Each row of a before or after table is a point. The points were changed in one or more steps. Then noise was added and the rows were shuffled. The steps act on how far a point lies along the listed directions, d1 being the first. What was done? A step turns or swaps two directions, mirrors them in a line or flattens them onto one, adds a multiple of one to another, or multiplies one. Angles are multiples of 10 degrees, from the lower direction toward the higher: turns from -170 to 170, lines from 10 to 170 but not 90. Use the fewest steps. Two steps may share a direction if one is a turn and the other turns, adds or multiplies; they go together, in the order done. Otherwise the lowest direction goes first.

Directions:
(1): [-36 -12]
(2): [ 12 -36]
Before (13 x 2):
[[ 11  15]
 [ 22  18]
 [-34  18]
 [-34  30]
 [ 21  16]
 [ -4  -9]
 [-29  15]
 [ -3  -2]
 [-23  12]
 [  7  18]
 [-29  19]
 [-58  14]
 [-46  54]]
After (13 x 2):
[[-27  22]
 [-22  16]
 [-17  16]
 [ 13  16]
 [ 22  18]
 [-22  33]
 [-27  60]
 [ -5 -10]
 [ 12  19]
 [ 25  19]
 [-22  20]
 [ -2  -1]
 [-47  17]]
Steps: add 0.3 times d2 to d1

Directions:
(1): [ -5 -25  21 -42]
(2): [ -7  43  29 -11]
(3): [42 -9 28 14]
Before (8 x 4):
[[-14   4   3 -10]
 [  6   4  12  -7]
 [ -9   5  12 -18]
 [-20  23 -14   4]
 [  1   4  14 -19]
 [  7   0   9 -10]
 [ 11  -3   9   8]
 [-10  -7  -5 -12]]
After (8 x 4):
[[-12  29  12  -3]
 [  3  29  17   0]
 [ -8 -18 -36  17]
 [  3  31  19  -6]
 [ -4  58  32 -10]
 [-10  57  29  -7]
 [-11  21  13 -15]
 [  7  -8   4   7]]
Steps: turn d1 and d2 by 70 degrees; multiply d2 by 3; multiply d3 by 0.7

Directions:
(1): [ -5  45  10  22  20  36 -31  22]
(2): [-16  37 -40  -9 -12  15  13 -44]
(3): [ 26 -15  25  20   4   9 -27 -55]
(4): [-23 -27 -23 -33   2  12 -52   2]
(5): [ 24   8  30 -52 -15  34  12   2]
Before (10 x 8):
[[  2 -10   3  -3  -7 -18  11  -4]
 [ -6 -23   1  -8  -2   5 -14 -16]
 [-21  14 -12 -27   7  15  -9  33]
 [-11  -7  -5 -19  -6   5  -4  60]
 [ -6  10 -11  19   5  17   5 -15]
 [  3  16   1  26   6  16 -10 -11]
 [  3   2   6 -10  -4  16  -7 -21]
 [  4 -22 -14 -18 -19  -6  -4 -23]
 [  4  -8 -15 -29  -1   5   3 -23]
 [-35   4 -18 -12   7   5 -15  45]]
After (10 x 8):
[[  0   1  -5  -6 -10 -14  17 -10]
 [ 13  -5  21  28   8   4  -5   6]
 [-41  18 -31 -15   9  27 -39  15]
 [  8  -7  12  27  12  11  -1  -9]
 [-14 -34  -3 -20  -4   0 -19  -5]
 [  9 -17  -9 -28   2   9 -10 -30]
 [  4 -28 -15 -23 -20  -4 -17 -26]
 [  8 -17  17 -12  -4   8 -12  -6]
 [-21  21 -15 -26   8  32 -31   8]
 [-28  25 -35 -25 -10  28  -8  29]]
Steps: turn d2 and d3 by 70 degrees; turn d1 and d2 by -30 degrees; multiply d4 by 1.6

Directions:
(1): [56 36 24 -9 11 21  7 35  9  1 29]
(2): [ -5  17  11   0 -42 -54  34  12 -26 -16  21]
(3): [-12   0  33 -32 -19 -15 -30 -28  43  17  34]
Before (12 x 11):
[[ 15  -4 -32  17  43  32   0  15  -9  -6 -11]
 [ 17  26   3  10  18  23  14  36   2   7   4]
 [ 32  31  -1   9  32  14   7  31 -36  -8  -7]
 [ 10   6  -9   4  -3  -4   5   5  -2 -10  12]
 [-11   0  -7  -2 -21 -26  21  24   1 -17  19]
 [ -1   3   8  12 -16 -23  29  11 -18 -23  -1]
 [-44  10   2  -5 -36 -60  21  -5 -31 -13   3]
 [-55 -46  -4 -14 -15 -44 -27 -54  19  15  -1]
 [-14  -3 -13  32 -14 -22  51  29 -44 -18  -7]
 [-30 -23  -6   2   4 -20 -19 -25  -5  -5  -1]
 [ 11  11  16 -16 -18 -33  -7 -12   8  -2  22]
 [ 51  34  11  14  10   2  30  42 -19  -8  10]]
After (12 x 11):
[[ -5  17  23 -15   1   6 -13   5  34  21  23]
 [ 27  31  27   7 -22 -22  49  47 -18 -12  39]
 [ -2 -10 -20  21  22   0   5   7 -30 -17 -14]
 [-18 -34 -53  36  21 -13  27   5 -50 -12 -48]
 [  6   5  -4  -2  -8 -10  -2  -1   4  -8  17]
 [ 20  33  37 -27  12   0 -25   2  13  10  32]
 [-14  30  -2   9 -32 -58  49  30 -58 -26   3]
 [ 18  25  46 -25 -23 -28  -7  -3  29  12  43]
 [ 31  10  -1  -9  40  38 -22   8  27   8  21]
 [  9  15  22   4 -24 -29  29  16 -11 -23  16]
 [-15  -7  -6   0 -22 -45   3 -21 -14 -10  -2]
 [-11   3  -5  -3 -28 -33  26  27  -2 -20  24]]
Steps: turn d1 and d3 by 90 degrees; multiply d2 by 1.3

Directions:
(1): [ -4 -32 -34 -31   0 -21  39 -18 -14  -3 -11   3 -39  53]
(2): [-31   9  15 -34   9  -9  44  23  20  -1 -34 -37 -11 -44]
Before (12 x 14):
[[  1  -1   3  -2   6   7 -10  -1  -4  -5  -6  -2  -3   1]
 [ 18   6   2  43   4  15 -40 -12 -15   2  25  14  24   3]
 [ -8  -1  -8 -19  13  -9  33   7   3   3 -15 -18  -7  10]
 [ 10  -7  -8  26  -2  16 -32   0  -8   6  27   8   8  11]
 [  9  -3 -10   7  -7   9 -29 -19 -19 -11  30  24   6  35]
 [  9  22  33  47  -4  39 -41  13  11  11  31  -4  35 -60]
 [  1  -1 -14  -4  -8  -3  12  -8  -1  -4   5   1 -12  15]
 [ 10  -3 -13  -6   0   0   7 -21 -10   4   9  -1 -14  32]
 [ -5  15  21  -3   3   4  -1  14  17   4 -16  -4  21 -26]
 [-24  -2   7 -31   8 -19  43  12   7   0 -19 -28 -20 -21]
 [ 11  -3   4  20   5   3 -15  -4   2  -4  19   8   7  -9]
 [ -6  14   5   6   4   6   0   9  14 -11  -5 -10   2 -17]]
After (12 x 14):
[[ 13   1  -8   1   0   5  -6 -18  -8   2  17   2  -1  28]
 [ 11   1   7  26  -3  26 -24   0   3   7  26   0  11 -22]
 [ 30  -2 -15  46  -1  13 -44 -26 -27   2  35  22  21  34]
 [-36   6  24 -41  12 -15  59  28  20  -1 -31 -47 -22 -46]
 [-12  12   3  -4   8   7   7   9  18 -11  -8 -11  -6 -18]
 [  2   3  -9   3  -6  -2  10  -6  -1  -8   9   3  -8   7]
 [-16   7   0 -23  14  -9  39  16  12   5 -18 -30  -1 -11]
 [ 24  -8 -15  19  -9  11 -50 -32 -25 -12  45  35  13  48]
 [ 16  -3  -1  21   6  -1 -16  -7  -6  -5  20  15   2   3]
 [-13  13  15 -17   5  -3  17  14  14   1 -23  -9   9 -21]
 [ -2  -3   6   0   5   7 -15   0  -1  -5  -8  -4  -9   0]
 [ 22 -16 -19  35  -6  16 -37  -9 -15   7  32  19   9  27]]
Steps: multiply d1 by 0.4; multiply d2 by 1.6

Directions:
(1): [-10  42  23  10  33   9  36  59 -16  -6 -21  -2  21  -8  18 -12 -36 -12
 -51  12]
(2): [ -8  10  16  19 -15  45  39  -3 -27 -12 -53   6 -17 -25 -38  26  34  41
  17  -3]
Before (10 x 20):
[[  8 -15 -11 -15   1 -27 -24 -20  22   7  37  -3   0  11  16 -11  -9 -12
    8  -5]
 [ -1   5   1  -6   6  -2  -8   9   9  -2   5   2  10   4  11  -4  -7 -10
  -12   2]
 [ -7  24  15  19  -6  26  28  13 -19  -7 -40  -1  -9 -16  -7  13  14  25
    5  -3]
 [  4  -7  -7   1   1  -7   0   5   9  -1  10   2   3  -3   2  -2   0  -3
    4   2]
 [  5   8  -3  -2  14 -13   7  20   5   0   2  -1   7  10   9  -7 -22 -18
  -13   1]
 [  2   3  -8   0   2   2  -2  -1   2  -3   0   0   2   1  -1  -2   6  -1
    5  -1]
 [ -1   8  -1   1  10   1  -2  16   6  -3   8  -9   7   3  11  -1 -10 -16
  -20   3]
 [ -6   7   5   6   6  11  16  11 -11  -2 -11   4  -2   0  -6   2   3   8
  -10   0]
 [  4   1  -5  -5   7 -14  -4   0  13   3   8   1  12  12   8 -12  -8  -6
  -14   6]
 [  1   4   7   8  -5  14   9  -6 -14 -12 -21  -2 -10 -11 -16   3   9  19
   11  -1]]
After (10 x 20):
[[ -4   9   5  -4   0   3   1   7   1  -5  -5   3   8   0   6   0  -3  -5
  -10  -1]
 [  0  11   4   4   8   6  23  22  -6  -5 -18   1   2   1  -4   3  -6  -2
   -5   0]
 [ -8  29  23  24 -12  44  44  14 -28 -11 -56   2 -14 -23 -23  20  27  39
   11  -2]
 [  4  -7  -8   0   1 -10  -4   6  11   1  12   1   3  -2   5  -3  -5  -5
    3   0]
 [  2   1  -6  -3   6  -8   1  -1  11   6   3   2   9   9   6  -8  -4  -1
  -13   6]
 [  2   3   7   9  -4  11   7  -6 -12  -9 -17  -2 -11 -13 -16  -3   7  17
   12  -1]
 [ -6   9  10   9   4  23  25  11 -18  -5 -25   4  -6  -8 -16   8  13  21
   -5   0]
 [ -5  12   3   9   4  19  11  13  -5  -9 -12  -7   1  -6  -2   7   3  -1
  -15   3]
 [ 10 -20 -18 -25   7 -45 -40 -21  31  13  59  -5  10  21  32 -22 -25 -31
    3  -2]
 [  4   6  -9  -1   3   1  -5  -3   5  -3   2  -2   2   2   0  -2   1  -4
    5   0]]
Steps: add 1.5 times d1 to d2

Directions:
(1): [  5 -21 -10  24  46  15 -47 -15 -23  43   0  19   0 -18 -47  21 -17  -8
   9   1  -5  -7  25 -29 -43  54   9  -1 -50 -45   8  -5]
(2): [-17  29 -37  19 -14  10 -23 -41  20   6 -13  -2 -18 -22  17 -14  -3   4
  -6  43  37  18  -9 -58 -52 -31  -7  -9  14  35  46  35]
Before (9 x 32):
[[ -3  33 -35   1 -15  -2 -12 -31   9  -3  -9  -1 -14  -4  22 -19  -2   4
  -18  32  23  24  -3 -30 -39 -34  -9   1   4  30  29  33]
 [ -6   9 -11   5  -2  -8  -1 -17  27   1   3   3  -2  -9   6 -12   7  -1
  -10  16  15  13  -9 -19 -11   2  -4   2  -5  10  18  -2]
 [-20  28   1 -24 -40 -22  39  -2  34 -39   0 -17   8   9  51 -35  12  10
   -2   5  12   2 -29   5  18 -46 -27 -12  56  45   5   6]
 [ -6 -11 -14  25  27  14 -48 -15 -31  28 -13  14   0 -30 -44   8 -12   1
    7   3   0  -6  21 -36 -47  43   3   6 -44 -24  18  -7]
 [ 13  -7  27 -21   4  -8  30  10   1 -10   3  -8   3  21  10   7   5   2
    6 -26 -18  -7  -8  36  36   9  -2 -13   7 -10 -39  -9]
 [  0 -12  14 -10  -4 -14   3  17  -6  -2   0   1  -1   8 -22  16   8   5
   13 -16  -8 -10  -3  13   4  10  12   9  -8 -13 -19 -13]
 [ 12   2  12  -2  -6 -10  12   4  -9 -11   1   3  12  12 -10  -2   0   3
   12 -21 -14  -5   0   4  20   7   5   0 -14 -12 -11 -12]
 [  2  -9   7   9   9   9  -3  11  -1  15   6  -1   2   4  -5   6  -4  -4
    3  -8 -13  -7  15   6  -1  15  -5  -3 -12 -27 -11 -13]
 [  2   7  24 -27 -14 -17  30  22 -11  -8  -1 -17  22  23  16   0   5   8
    6 -19  -9  -4 -16  51  44  -5  15   7  26   1 -20  -8]]
After (9 x 32):
[[  6  -8  26 -21   8 -14  14  22 -23   9   1 -12  25  20  -6  14  -3   5
   11 -27 -18 -13  -4  50  35  24  15   9   3 -23 -27 -17]
 [ 18 -16  26 -11  23  -4  11   6  -7   9   3  -3   4  15 -10  16   1  -2
    9 -29 -20 -12   4  28  22  29   1 -14 -12 -31 -37 -11]
 [-13  10 -32  27   5  15 -45 -31 -12  19 -19   8  -8 -36 -21  -6  -9   9
    1  24  21   1   8 -58 -60  11  -6   2 -21   7  36  11]
 [ -1  -5   0  19   9  13 -12   2   0  22   6  -2  -1   0  -9   3  -5  -4
    4  -3  -7  -6  12  -6 -15  14  -4  -5 -14 -26  -2  -9]
 [ -8  11  25 -34 -30 -28  50  21  21 -41   8 -14  20  24  39 -26  13   8
    4 -21 -10 -10 -25  45  50 -23 -25  -7  45  20 -25 -17]
 [ -5  10  -6   0 -11 -14   9 -12  28  -8   5   0  -2  -2  16 -15  11   3
  -13  12  14  13 -15 -11  -1  -7  -4   5   1  17  13  -4]
 [ -3  37 -22 -12 -30  -9  15 -11  12 -22  -4 -10 -10  10  39 -22   6   7
  -19  21  14  22 -12  -3 -10 -50 -12   4  24  42  16  24]
 [  0 -14   9   1   4 -10  -7   6 -10   7   2   4  -2  -1 -29  16   6   7
   15 -11  -6  -8   1   3 -11  17  11   6 -15 -19 -14  -8]
 [ 14   0   9   5   2  -6   3  -2 -13  -1   1   7  11   6 -22   0  -3   0
   14 -18 -15  -4   4  -3   8  15   7  -1 -22 -17  -3 -11]]
Steps: turn d1 and d2 by 40 degrees
